Each point is reached from the start by the listed moves, each made once or not at all, plus a little noise. Is the number of moves made odd or even? Then give how often each move was made.

Moves:
(1): 4.1, 1.8, -4.4
(2): 7.1, -0.4, 5.9
Start: -2.2, 3.8, -0.7
Points:
-2.1, 3.3, -0.5 -> even (0, 0)
1.7, 5.6, -4.9 -> odd (1, 0)

Moves:
(1): 2.6, -4.1, -4.3, -2.7, -0.8, -1.0, 2.4, -0.5, 2.7, 0.6
(2): 0.9, 0.7, 1.7, 1.2, 2.3, -1.7, 1.6, 2.0, -1.1, -3.0
(3): 4.6, 1.9, 4.3, -2.2, 5.3, -3.5, -2.2, -2.6, -0.4, 1.6
(4): -2.8, -3.0, -2.1, 6.0, 3.1, -0.2, -2.8, -0.9, 2.5, -0.4
(5): -6.1, -3.1, -1.1, -5.1, 5.0, 3.9, 1.8, 2.6, -1.2, 1.0
(6): 3.4, 3.5, 3.1, 1.3, 0.3, 1.2, 2.7, 2.6, 8.4, -1.5
(7): -4.2, -4.6, 4.4, 2.9, -1.2, 0.4, 2.0, -0.6, 3.9, -1.2
(8): 2.6, -2.9, 2.0, -2.7, -0.7, 0.0, -1.4, 0.1, 3.1, -3.2
(9): -1.5, 1.3, -2.6, -3.6, -0.3, -4.4, -0.2, 1.7, 0.2, 1.5
Start: 0.0, 0.0, 2.6, -0.3, -3.0, -1.1, -2.7, 2.7, -1.2, -0.2
Points:
-1.8, -11.0, 6.5, -6.7, -0.4, 3.4, 4.6, 7.1, 15.7, -4.5 -> odd (1, 0, 0, 0, 1, 1, 1, 1, 0)
-2.9, -5.6, 4.4, -0.7, 4.7, 4.0, -2.5, 7.1, 11.6, -4.3 -> even (0, 0, 0, 1, 1, 1, 0, 1, 0)
-0.7, -6.7, 10.6, 1.2, -2.8, -2.3, -0.4, 4.3, 4.7, -7.8 -> odd (0, 1, 0, 0, 0, 0, 1, 1, 0)
